Each wall is flat, endless, passes through zero and stands at right angles to its row. A trip goes straight from one point to another. Which walls does it cross, in order?

Walls:
(1): +0.12	-0.20	+0.17
(2): -0.31	+0.56	-0.43
(3): -0.35	-0.46	+0.15
(4): -0.28	-0.27	-0.18
Trips:
-0.07	-0.27	-0.05 to +0.40	-0.24	+0.54 => 4
+0.01	+0.43	-0.45 to -0.49	-0.20	-0.16 => 4, 3
-0.07	+0.16	-0.54 to +0.02	-0.58	-0.42 => 3, 2, 1
+0.09	+0.28	-0.06 to -0.25	+0.77	+0.03 => none
+0.23	-0.26	+0.23 to +0.65	+0.06	+0.05 => 3
-0.05	+0.64	-0.12 to -0.79	-0.65	-0.01 => 4, 3, 2, 1
-0.36	-0.13	-0.03 to -0.03	+0.42	+0.22 => 4, 3

Walls:
(1): +0.36	-0.47	+0.27	+0.80	+0.65	-0.05	-0.47	+0.09	-0.30	-0.22	-0.18	-0.44
(2): +0.24	+0.10	+0.24	+0.33	+0.13	-0.08	+0.28	-0.08	+0.48	+0.15	-0.12	+0.10
(3): -0.15	+0.15	+0.07	-0.25	+0.26	+0.21	-0.37	-0.33	+0.36	+0.56	-0.01	+0.13
(4): +0.14	+0.12	-0.24	+0.16	+0.06	-0.01	+0.35	-0.08	-0.23	+0.12	-0.20	-0.02
(5): -0.46	+0.60	+0.41	+0.00	+0.35	-0.24	+0.19	+0.31	-0.35	-0.18	+0.55	-0.20
Trips:
+0.74	-0.22	-0.43	-0.11	-0.25	-0.22	-0.41	-0.67	-1.00	-0.12	+0.27	-0.20 to +0.24	-0.54	+0.15	+0.09	+0.52	+0.03	-0.13	-0.67	+0.48	+0.00	+0.18	+0.21 => 3, 4, 2
+0.30	+0.08	-0.04	+0.05	-0.79	+0.87	-0.21	-0.71	-0.39	-0.11	+0.62	+0.07 to -0.20	+0.72	+0.05	+0.22	+0.12	-0.40	+0.37	+0.35	+0.28	-0.22	-0.16	+0.40 => 3, 4, 5, 2
-0.17	+0.04	+0.90	+0.28	-0.08	-0.16	-0.60	-0.26	+0.06	+0.48	+0.44	+0.29 to +0.07	+0.47	+0.17	-0.27	-0.60	+0.29	-0.19	-0.58	+0.00	-0.36	-0.56	+0.56 => 1, 5, 2

Walls:
(1): +0.08	+0.30	+0.41	-0.04	-0.08	+0.63	+0.38	+0.21	+0.47	+0.39	+0.57	+0.01	+0.45	-0.52	-0.15	-0.47	-0.24	+0.23	+0.19	-0.69	+0.48	+0.25	+0.56	-0.63	+0.06	+0.09	-0.15	-0.60	-0.34	-0.12	-0.46	+0.12	+0.35	-0.68	-0.21	+0.08	+0.36	-0.06	-0.29	+0.30	-0.19	-0.55	+0.56	-0.38	-0.13	+0.08	-0.06	-0.27
(2): +0.35	-0.23	+0.56	-0.18	-0.44	+0.18	+0.14	-0.35	-0.06	+0.12	+0.74	+0.53	+0.54	-0.59	+0.20	+0.68	+0.40	+0.44	+0.40	-0.20	+0.08	+0.14	+0.04	+0.24	-0.45	-0.05	-0.82	-0.33	+0.01	-0.19	+0.07	-0.40	-0.13	-0.11	-0.18	-0.58	-0.03	+0.73	+0.40	+0.26	+0.37	-0.53	-0.14	-0.67	+0.28	-0.02	+0.17	-0.11
(3): -0.10	+0.47	-0.25	-0.19	+0.44	+0.19	-0.08	+0.04	-0.17	+0.34	-0.29	+0.28	-0.63	-0.22	+0.18	+0.19	-0.28	+0.48	+0.64	+0.50	-0.12	+0.00	-0.32	+0.34	+0.00	+0.53	-0.12	+0.92	-0.18	-0.29	+0.14	+0.03	-0.46	+0.11	+0.02	-0.26	-0.18	-0.16	+0.17	-0.09	+0.26	-0.01	-0.08	-0.25	+0.70	-0.06	+0.65	+0.07
(4): -0.05	+0.09	-0.21	+0.19	-0.70	-0.10	+0.32	+0.85	-0.28	-0.19	-0.02	-0.10	+0.17	-0.05	-0.31	+0.99	+0.08	-0.02	-0.42	-0.35	+0.10	-0.15	+0.15	-0.47	-0.30	+0.02	+0.53	+0.54	-0.15	-0.02	+0.25	-0.03	+0.43	-0.35	+0.32	+0.20	-0.17	-0.11	+0.78	-0.24	+0.68	-0.52	+0.01	+0.21	+0.31	-0.43	+0.27	-0.23
Trips:
-0.10	+0.98	-0.02	-0.72	+0.12	-0.01	+0.58	+0.54	+0.29	-0.05	-0.06	-0.45	-0.30	+0.45	-0.10	+0.20	-0.17	-0.31	-0.86	+0.07	-0.19	+0.59	+0.17	-0.22	+0.30	+0.18	+0.02	+0.28	-0.12	-0.21	+0.13	-0.07	+0.19	+0.01	-0.14	-0.06	-0.32	-0.52	+0.37	-0.36	+0.56	+0.80	+0.06	-0.05	+0.21	+0.27	-0.63	-0.12 to -0.07	-0.03	+0.67	-0.05	-0.19	+0.47	+0.53	+0.10	+0.20	-0.13	+0.16	-0.08	-0.40	+0.69	+0.00	+0.19	+0.56	+0.20	+0.19	+0.40	-0.31	-0.11	-0.28	+0.73	+0.21	+0.26	-0.01	-0.37	+0.33	-0.32	+0.26	-0.60	-0.28	+0.06	-0.22	-0.35	-0.05	+0.25	-0.02	-0.24	+0.05	+0.47	+0.35	+0.64	-0.07	-0.43	-0.29	+0.10 => 4, 2
+0.28	+0.47	-0.42	-0.05	+0.06	+0.57	-0.09	-0.36	-0.08	-0.09	-0.43	+0.06	+0.12	-0.04	-0.16	+0.47	+0.62	-0.21	+0.59	-0.80	-0.28	-0.70	-0.38	+0.27	+0.11	-0.08	-0.16	+0.18	+0.37	-0.34	+0.06	+0.90	+0.39	-0.31	+0.42	-0.35	-0.19	-0.23	+0.21	-0.12	-0.05	-0.12	+0.05	+0.32	-0.37	-0.45	+0.37	-0.17 to +0.17	+0.05	-0.29	-0.24	+0.13	-0.70	+0.07	+0.12	-0.15	+0.40	-0.39	+0.10	-0.37	+0.37	+0.52	-0.33	-0.36	+0.25	-0.08	-0.24	-0.44	-0.30	+0.24	+0.72	+0.69	-0.15	+0.47	+0.05	-0.03	-0.32	+0.73	-0.11	-0.93	-0.24	+0.14	+0.20	+0.39	+0.48	+0.43	+0.02	+0.02	-0.20	-0.20	-0.24	+0.31	+0.25	-0.26	-0.38 => 2, 4
-0.25	-0.04	-0.13	-0.07	-0.65	+0.08	-0.14	-0.12	+0.33	-0.15	+0.30	-0.02	-0.03	-0.09	-0.26	-0.03	-0.43	+0.46	-0.22	+0.04	-0.37	-0.48	+0.29	+0.17	+0.33	-0.36	+0.34	+0.15	-0.69	-0.37	+0.44	-0.07	-0.40	+0.21	+0.37	+0.23	-0.50	+0.65	+0.57	+0.37	-0.15	+0.23	-0.34	-0.15	+0.29	+0.20	+0.54	-0.33 to +0.32	-0.05	-0.16	+0.49	-0.46	+0.43	-0.23	+0.06	+0.90	-0.23	-0.05	-0.53	+0.30	+0.41	-0.08	+0.41	-0.01	+0.79	-0.16	+0.04	-0.30	+0.03	-0.01	-0.06	-0.35	+0.03	+0.20	+0.61	-0.38	-0.59	-0.02	+0.14	+0.18	+0.26	+0.06	+0.13	-0.14	-0.04	-0.50	+0.08	-0.04	+0.35	-0.27	+0.08	-0.66	-0.23	-0.45	-0.05 => 2, 3
-0.03	+0.33	-0.55	-0.24	+0.35	+0.01	+0.08	-0.09	-0.18	-0.56	+0.07	+0.19	+0.18	-0.42	+0.14	+0.20	+0.84	-0.61	+0.18	+0.02	-0.05	+0.15	-0.42	-0.08	-0.30	-0.38	-0.35	+0.36	-0.13	+0.17	-0.14	+0.28	-0.13	+0.45	-0.67	+0.29	+0.26	-0.62	-0.06	-0.23	-0.23	-0.14	-0.01	-0.01	+0.42	-0.42	+0.12	+0.53 to -0.02	+0.56	-0.45	-0.24	-0.30	-0.07	+0.28	-0.69	+0.35	-0.19	+0.55	-0.51	+0.67	-0.85	+0.64	-0.05	-0.22	+0.51	-0.14	+0.69	+0.07	-0.23	+0.14	-0.13	+0.09	-0.15	+0.69	-0.41	+0.34	-0.15	+0.09	-0.59	-0.24	-0.27	-0.01	+0.26	+0.14	-0.27	+0.04	+0.91	-0.21	-0.20	+0.12	-0.21	-0.66	-0.35	-0.71	+0.75 => 2, 3, 1
+0.27	-1.12	+0.01	-0.09	+0.35	-0.27	-0.04	-0.12	-0.29	-0.29	+0.27	-0.13	-0.35	+0.12	+0.59	+0.64	+0.16	+0.34	-0.08	-0.18	+0.15	+0.34	+0.54	-0.26	-0.23	+0.26	-0.24	+0.45	-0.32	+0.32	-0.20	-0.34	-0.09	+0.81	+0.45	+0.63	+0.09	+0.45	+0.27	-0.09	+0.27	-0.03	+0.96	-0.32	-0.07	+0.11	+0.27	+0.44 to +0.09	+0.04	+0.39	-0.38	-0.30	-0.04	+0.10	-0.06	+0.26	+0.34	+0.20	-0.02	+0.27	+0.33	+0.30	-0.05	-0.05	+0.39	+0.09	-0.55	+0.27	-0.37	+0.71	+0.04	+0.02	+0.01	+0.83	+0.68	+0.17	-0.11	-0.85	-0.15	+0.27	+0.14	+0.39	-0.44	+0.17	+0.01	+0.28	-0.07	-0.09	-0.21	-0.26	+0.82	+0.61	-0.07	+0.77	+0.04 => 1
-0.25	-0.07	-0.13	-0.09	+0.11	-0.01	+0.56	-0.28	+0.10	+0.47	+0.00	-0.13	+0.22	-0.09	+0.58	-0.66	+0.25	+0.70	+0.28	+0.22	+0.42	-0.01	+0.21	+0.70	-0.29	-0.13	+0.07	+0.22	-0.18	+0.13	+0.34	-0.40	-0.36	+0.17	-0.59	+0.25	+0.32	+0.02	+0.26	-0.10	+0.33	+0.07	-0.50	-0.04	+0.17	+0.11	-0.03	+0.19 to -0.52	-0.06	+0.40	-0.41	+0.35	-0.46	-0.05	-0.17	-0.27	+0.36	-0.16	+0.23	-0.01	-0.30	+0.01	-0.38	+0.04	+0.59	+0.10	-0.35	+0.02	-0.27	-0.47	-0.24	-0.18	+0.43	+0.30	-0.14	+0.22	+0.25	+0.21	+0.64	+0.48	-0.21	+0.33	-0.01	+0.01	-0.32	+0.09	-0.25	-0.16	+0.02	+0.61	+0.27	-0.40	-0.70	+0.41	+0.53 => 1, 2, 4
-0.42	-0.82	-0.11	-0.28	+0.50	-0.40	-0.63	-0.15	-0.14	-0.02	+0.37	-0.75	+0.13	-0.81	-0.23	-0.33	-0.19	-0.02	+0.50	+0.21	+0.33	-0.36	+0.01	+0.04	-1.18	-0.37	-0.22	-0.17	+0.05	-0.04	+0.50	+0.38	+0.05	-0.28	+0.09	-0.20	+0.22	+0.27	+0.19	+0.13	-0.75	+0.94	+0.84	+0.11	+0.31	+0.26	-0.24	-0.14 to -0.11	+0.25	+0.12	-0.32	+0.26	+0.32	+0.16	-0.30	+0.19	+0.66	+0.25	+0.29	-0.52	+0.20	-0.05	+0.61	-0.38	-0.26	-0.05	+0.05	-0.19	+0.23	-0.33	+0.42	-0.41	-1.06	-0.11	+0.10	-0.07	-0.30	-0.09	-0.02	+0.01	-0.46	-0.28	+0.41	-0.34	+0.28	+0.06	-0.48	+0.27	+0.27	-0.33	+0.08	+0.01	+0.67	+0.14	+0.01 => 1, 3

Walls:
(1): -0.37	-0.14	-0.25	-0.12	+0.23	-0.43	+0.66	-0.09	-0.11	+0.37	-0.50	-0.11	-0.38	-0.19	+0.44	+0.37	-0.32	-0.23	+0.10	+0.14	+0.06	-0.44	-0.10	+0.27	-0.65	+0.09	-0.12	+0.46	+0.30	+0.07	+0.12	-0.02	-0.31	-0.15	+0.56	-0.08	+0.10	-0.27	-0.54	+0.61	+0.21	+0.23	+0.02	-0.62	-0.63	+0.03	-0.23	-0.35
(2): -0.13	-0.04	+0.51	+0.15	-0.19	-0.14	-0.80	-0.63	-0.32	-0.03	-0.05	+0.12	-0.30	+0.59	-0.25	-0.02	-0.02	-0.25	+0.17	+0.16	-0.37	-0.67	+0.61	+0.11	+0.67	+0.40	-0.19	+0.06	-0.04	-0.69	+0.42	+0.46	+0.88	-0.18	+0.14	+0.09	-0.10	-0.19	+0.44	+0.05	-0.08	+0.48	-0.22	-0.02	+0.04	+0.07	-0.12	+0.14
(3): +0.30	-0.50	-0.41	+0.51	-0.29	+0.24	-0.56	+0.44	-0.93	+0.14	-0.09	-0.11	-0.80	+0.06	-0.24	-0.29	-0.60	+0.82	+0.45	+0.30	+0.34	+0.00	+0.06	-0.33	+0.08	+0.28	-0.53	-0.41	-0.52	+0.10	+0.36	-0.48	-0.08	-0.47	+0.02	-0.39	-0.18	-0.43	-0.11	-0.01	-0.04	-0.47	+0.24	+0.25	-0.17	-0.34	-0.23	+0.59
(4): +0.19	+0.24	+0.25	-0.15	-0.21	+0.54	-0.21	+0.12	+0.17	-0.34	-0.98	+0.38	-0.21	-0.62	+0.25	+0.31	-0.29	-0.03	+0.27	+0.24	+0.05	+0.05	-0.36	-0.22	-0.93	+0.40	+0.57	+0.21	-0.09	+0.13	-0.26	+0.24	-0.76	+0.37	-0.45	-0.55	+0.53	-0.11	-0.08	+0.34	-0.45	+0.09	+0.04	+0.15	+0.26	+0.10	+0.49	+0.40
(5): -0.12	-0.20	+0.04	+0.04	-0.42	-0.08	+0.05	-0.22	+0.17	-0.42	+0.14	-0.19	+0.18	-0.33	+0.14	-0.07	-0.37	+0.57	+0.06	-0.14	-0.33	+0.12	+0.06	-0.30	+0.30	+0.11	+0.83	+0.04	-0.27	-0.09	-0.08	+0.59	+0.16	+0.40	+0.13	-0.41	+0.92	+0.47	-0.40	+0.43	+0.14	+0.37	+0.18	+0.39	+0.00	-0.18	-0.10	-0.17
(6): +0.20	+0.21	+0.12	+0.33	+0.66	-0.30	-0.40	+0.06	-0.53	+0.22	+0.08	+0.19	-0.08	+0.52	+0.06	-0.26	+0.09	+0.02	-0.18	-0.51	-0.01	-0.52	-0.06	-0.06	-0.29	+0.01	-0.09	+0.09	-0.26	+0.09	+0.42	-0.57	-0.12	-0.40	-0.05	+0.45	+0.27	+0.42	-0.01	+0.35	-0.27	+0.09	-0.06	-0.12	-0.12	-0.68	+0.00	+0.15
(7): -0.11	-0.24	+0.50	-0.80	-0.80	-0.05	-0.22	-0.07	-0.49	+0.48	+0.46	+0.00	+0.08	+0.17	+0.28	-0.31	+0.05	+0.71	-0.34	+0.21	-0.59	-0.05	+0.49	+0.76	-0.07	-0.10	-0.20	-0.32	-0.27	-0.78	-0.41	-0.32	-0.02	+0.51	+0.11	+0.13	+0.10	+0.13	-0.25	+0.54	-0.43	+0.24	-0.72	+0.26	-0.06	+0.54	+0.46	-0.27
(8): -0.33	+0.57	-0.45	+0.17	-0.10	-0.83	-0.23	-0.13	+0.15	-0.85	+0.32	-0.11	+0.33	+0.05	-0.11	-0.67	-0.19	-0.17	-0.15	+0.37	+0.08	+0.23	+0.20	+0.05	-0.25	-0.23	-0.56	+0.33	+0.39	-0.59	+0.08	+0.18	-0.62	-0.52	-0.24	+0.43	+0.07	-0.64	+0.10	+0.34	+0.86	-0.12	+0.28	-0.03	-0.02	+0.41	-0.63	+0.79
Trips:
-0.04	+0.80	+0.01	-0.52	+0.27	-0.86	-0.03	+0.07	+0.01	+0.09	+0.30	-0.45	-0.48	-0.15	+0.08	-0.17	-0.52	+0.26	-0.17	+0.62	+0.29	+0.02	+0.39	+0.71	+0.11	+0.02	+0.90	+0.04	+0.47	-0.56	+0.39	-0.05	+0.03	-0.09	-0.27	-0.24	+0.35	+0.01	-0.44	+0.15	-0.24	+0.29	-0.03	-0.23	+0.12	+0.40	-0.04	+0.17 to +0.39	+0.02	+0.60	-0.01	+0.18	-0.72	+0.02	-0.14	+0.32	-0.10	+0.35	-0.44	-0.05	+0.04	-0.52	+0.00	-0.05	+0.52	-0.71	-0.19	+0.32	-0.06	+0.35	+0.61	-0.38	+0.93	+0.23	+0.48	-0.30	-0.10	+0.11	-0.14	-0.44	-0.17	-0.33	+0.33	-0.46	+0.15	-0.66	+0.38	-0.26	-0.34	+0.07	+0.33	-0.25	-0.47	+0.16	+0.07 => 6, 2, 4, 3
-0.54	+0.00	-0.30	-0.81	+0.09	-0.08	+0.27	-0.15	-0.20	-0.46	-0.17	-0.28	-0.12	+0.04	+0.09	+0.04	+0.59	+0.09	+0.28	+0.16	-0.34	+0.39	+0.26	-0.21	-0.07	+0.51	+0.31	-0.02	-0.34	+0.19	-0.51	-0.08	+0.49	+0.06	+0.20	+0.55	-0.07	+0.23	-0.22	-0.08	-0.26	+0.55	-0.45	+0.04	-0.09	-0.11	-0.16	+0.39 to -0.99	-0.28	+0.11	+0.37	-0.50	-0.41	+0.04	-0.24	-0.05	-0.08	+0.44	-0.05	-0.12	-0.15	-0.32	-0.01	-0.14	-0.10	+0.30	-0.21	+0.81	+0.37	-0.06	+0.47	+0.54	+0.00	-0.10	-0.61	-0.05	-0.28	-0.05	-0.05	-0.14	+0.62	-0.13	+0.04	-0.10	-0.33	+0.48	+0.42	-0.51	-0.45	+0.23	-0.06	-0.66	+0.01	-0.32	+0.67 => 1, 8, 3, 5
+0.10	+0.10	+0.00	-0.33	+0.00	+0.05	-0.24	+0.20	-0.02	+0.46	+0.18	-0.26	-0.19	+0.07	+0.53	-0.17	+0.14	+0.03	-0.11	+0.26	-0.23	+0.26	+0.12	-0.31	-0.14	+0.14	+0.30	-0.02	+0.56	-0.47	+0.11	-0.03	+0.21	-0.47	+0.19	-0.57	+0.48	+0.23	+0.18	+0.32	-0.16	+0.24	+0.08	-0.25	-0.14	-0.02	+0.37	+0.16 to +0.17	+0.33	-0.38	-0.57	+0.10	-0.42	-0.50	-0.07	+0.24	-0.07	-0.51	-0.33	+0.40	+0.34	+0.34	-0.27	+0.06	+0.00	+0.01	+0.33	-0.06	-0.19	+0.29	-0.04	-0.81	-0.28	-0.30	+0.07	+0.39	+0.19	-0.04	+0.39	-0.15	+0.03	-0.13	-0.06	-0.13	-0.91	-0.25	-0.36	+0.22	+0.18	-0.31	-0.66	-0.21	-0.31	-0.10	-0.01 => 8, 5, 6, 7, 2

Walls:
(1): +0.22	-0.17	+0.46	+0.47	-0.07	+0.30	-0.24	-0.07	+0.30	-0.51	-0.64	+0.19	+0.41	+0.42	-0.01	-0.79	+0.08	-0.65	+0.39	+0.47	+0.35	-0.12	-0.66	+0.38	+0.34	-0.34	-0.24	-0.51	+0.19	-0.07	-0.31	-0.17	+0.20	+0.25	+0.48	-0.25	-0.14	+0.34	-0.06	+0.02	+0.15	+0.31	-0.09	-0.22	+0.47	-0.26	-0.19	-0.53
(2): -0.58	+0.33	-0.28	-0.33	+0.50	-0.31	-0.69	-0.38	-0.50	+0.29	+0.20	+0.86	+0.21	-0.15	+0.00	-0.60	-0.43	-0.49	-0.60	+0.27	-0.04	+0.35	+0.17	+0.07	+0.60	-0.11	+0.03	-0.42	-0.05	+0.12	-0.24	-0.09	+0.58	+0.24	+0.31	+0.64	+0.18	+0.33	+0.14	+0.02	-0.18	-0.15	-0.11	+0.12	+0.12	+0.04	+0.56	+0.05
(3): +0.21	-0.17	+0.11	-0.35	+0.16	-0.74	-0.18	+0.29	+0.14	-0.26	+0.08	-0.43	+0.84	-0.09	+0.20	+0.11	-0.39	-0.38	+0.15	+0.66	-1.00	+0.37	+0.36	+0.01	+0.25	-0.69	+0.39	-0.10	+0.15	-0.07	+0.57	-0.14	+0.32	+0.12	-0.15	+0.42	-0.41	+0.11	-0.39	-0.01	+0.00	+0.26	-0.41	-0.08	+0.49	-0.28	+0.56	+0.39
(4): +0.40	-0.11	-0.11	+0.76	+0.69	-0.11	+0.56	+0.25	+0.14	-0.02	+0.16	-0.04	+0.03	+0.27	-0.04	+0.44	+0.16	+0.07	-0.49	-0.34	+0.02	-0.21	+0.53	+0.24	+0.08	+0.59	-0.09	+0.37	+0.48	-0.12	+0.00	+0.40	+0.04	+0.20	+0.38	-0.05	-0.01	-0.05	+0.74	+0.18	-0.54	+0.14	-0.14	+0.09	+0.24	-0.30	-0.34	+0.30
(5): -0.10	-0.34	+0.72	-0.37	-0.01	+0.31	+0.27	-0.32	-0.07	+0.35	-0.24	-0.17	-0.31	-0.13	-0.48	+0.43	+0.26	+0.65	-0.29	-0.05	+0.23	+0.34	-0.28	-0.14	+0.43	+0.02	+0.17	+0.57	-0.33	+0.12	-0.10	-0.04	+0.13	+0.35	+0.00	+0.35	-0.28	+0.09	+0.48	+0.62	+0.32	-0.55	+0.64	+0.40	-0.13	+0.23	+0.08	+0.16
(6): +0.40	-0.74	+0.30	-0.11	-0.40	-0.05	-0.68	-0.18	+0.26	-0.17	+0.16	+0.17	+0.43	-0.39	+0.47	-0.41	+0.11	+0.23	+0.46	-0.64	+0.05	+0.15	-0.04	+0.46	-0.26	+0.46	-0.19	+0.28	+0.20	-0.72	+0.23	+0.26	-0.14	+0.02	+0.14	-0.57	-0.13	-0.03	+0.69	-0.33	-0.63	-0.02	+0.30	-0.29	-0.34	-0.59	+0.46	-0.26
(7): -0.32	-0.07	+0.01	+0.12	+0.53	+0.18	+0.12	-0.03	-0.26	+0.32	-0.05	+0.05	-0.14	+0.15	-0.02	-0.34	-0.02	+0.18	-0.50	+0.53	-0.14	-0.86	+0.15	-0.03	+0.12	-0.27	+0.14	-0.15	+0.60	+0.27	-0.44	+0.56	-0.44	-0.44	-0.13	-0.19	+0.44	-0.41	-0.63	-0.32	+0.03	-0.69	-0.17	-0.71	+0.37	-0.38	+0.17	+0.72
(8): -0.24	-0.56	-0.11	-0.16	-0.06	-0.39	-0.87	+0.14	+0.74	+0.12	-0.24	-0.06	+0.36	+0.12	+0.14	-0.31	-0.40	+0.01	-0.22	-0.01	+0.08	+0.31	-0.49	-0.28	-0.26	-0.04	-0.39	-0.44	+0.31	+0.27	+0.23	-0.19	+0.27	-0.23	+0.09	-0.50	+0.31	+0.18	+0.35	-0.17	-0.03	-0.19	-0.21	-0.37	-0.09	-0.21	-0.10	+0.08
Trips:
-0.23	-0.12	-0.06	+0.02	-0.31	+0.35	-0.11	-0.10	+0.80	-0.17	-0.25	-0.62	-0.18	-0.31	-0.37	+0.60	-0.08	-0.05	+0.17	-0.60	-0.21	-0.39	+0.33	-0.08	-0.35	-0.30	-0.02	+0.05	-0.04	+0.53	-0.22	+0.18	-0.10	-0.14	+0.40	-0.43	-0.55	-0.10	-0.11	-0.06	+0.51	+0.20	-0.03	+0.16	-0.11	-0.17	-0.24	-0.05 to -0.36	-0.18	+0.24	+0.63	+0.32	+0.15	+0.53	+0.09	-0.26	-0.27	+0.20	+0.09	+0.45	-0.03	-0.19	+0.45	-0.43	+0.34	+0.09	+0.72	+0.51	+0.31	+0.43	+0.31	+0.19	-0.55	-0.12	+0.50	-0.15	-0.29	-0.62	-0.48	-0.12	+0.15	+0.20	+0.08	+0.10	-0.45	+0.12	+0.42	+0.36	-0.65	-0.54	+0.42	-0.27	+0.55	+0.68	+0.53 => 4, 8, 7, 3, 2
+0.03	+0.19	+0.00	+0.38	-0.38	+0.77	+0.09	-0.12	-0.04	+0.00	-0.03	+0.06	-0.04	+0.12	+0.07	-0.08	+0.30	-0.68	+0.00	+0.01	+0.01	+0.12	-0.11	-0.19	-0.11	+0.14	-0.49	+0.20	-0.21	+0.20	-0.01	-0.21	-0.09	-0.12	+0.16	-0.18	+0.38	-0.15	-0.27	+0.17	-0.30	+0.44	+0.10	-0.52	+0.03	-0.13	+0.10	-0.36 to +0.30	+0.45	-0.24	-0.04	-0.17	-0.30	-0.07	+0.45	-0.52	+0.12	+0.15	-0.34	-0.29	-0.23	-0.73	+0.03	+0.47	+0.07	+0.42	+0.04	-0.33	-0.45	+0.24	+0.54	+0.24	+0.01	-0.23	+0.00	+0.38	-0.07	+0.03	+0.45	+0.47	-0.98	-0.18	+0.32	+0.06	+0.57	-0.09	-0.60	+0.30	+0.10	+0.07	+0.21	+0.30	-0.11	+0.28	-0.75 => 6, 7, 3, 1
-0.49	-0.30	+0.25	-0.53	-0.11	-0.64	-0.39	+0.15	+0.00	-0.66	+0.13	+0.36	+0.05	+0.41	+0.02	-0.17	+0.26	+0.09	+0.17	-0.43	+0.51	+0.04	-0.82	-0.35	-0.72	-0.58	-0.15	+0.30	+0.47	-0.27	-0.38	+0.61	+0.16	-0.03	-0.46	+0.25	+0.03	-0.44	-0.12	+0.92	+0.01	+0.43	+0.65	+0.35	-0.59	+0.13	-0.05	+0.54 to +0.01	-0.29	-0.27	+0.18	+0.58	-0.13	-0.20	+0.06	+0.87	-0.43	-0.19	-0.50	+0.57	-0.38	+0.02	-0.87	+0.13	+0.39	+0.40	+0.41	+0.05	-0.57	+0.50	-0.45	+0.22	+0.18	-0.31	+0.49	+0.16	-0.51	+0.31	+0.24	-0.48	-0.05	+0.24	-0.74	-0.52	-0.42	-0.07	+0.01	+0.74	+0.55	+0.19	+0.20	-0.29	-0.13	+0.53	-0.36 => 1, 3, 5, 7, 4
+0.45	+0.05	-0.39	+0.79	-0.34	-0.04	-0.03	-0.14	+0.51	+0.82	-0.79	+0.38	-0.12	-0.44	-0.58	+0.40	-0.09	+0.23	+0.29	+0.32	+0.07	-0.20	+0.15	+0.03	-0.06	-0.49	+0.07	+0.00	-0.06	-0.45	-0.13	+0.60	+0.56	+0.38	+0.06	+0.09	-0.41	-0.02	-0.16	+0.25	+0.27	+0.04	+0.94	-0.15	-0.20	-0.37	-0.37	+0.20 to +0.07	+0.15	-0.24	+0.05	+0.53	-0.14	-0.59	+0.35	-0.47	-0.36	-0.51	-0.86	+0.39	+0.05	+0.32	-0.49	+0.00	+0.83	-0.40	+0.26	-0.16	+0.10	-0.18	+0.53	+0.30	+0.00	+0.38	-0.04	+0.22	-0.26	+0.53	-0.20	+0.02	-0.72	+0.03	+0.33	-0.23	-0.60	+0.45	-0.01	+0.25	-0.27	+0.20	+0.15	-0.16	+0.70	-0.09	-0.52 => 3, 6, 8, 4, 1, 2
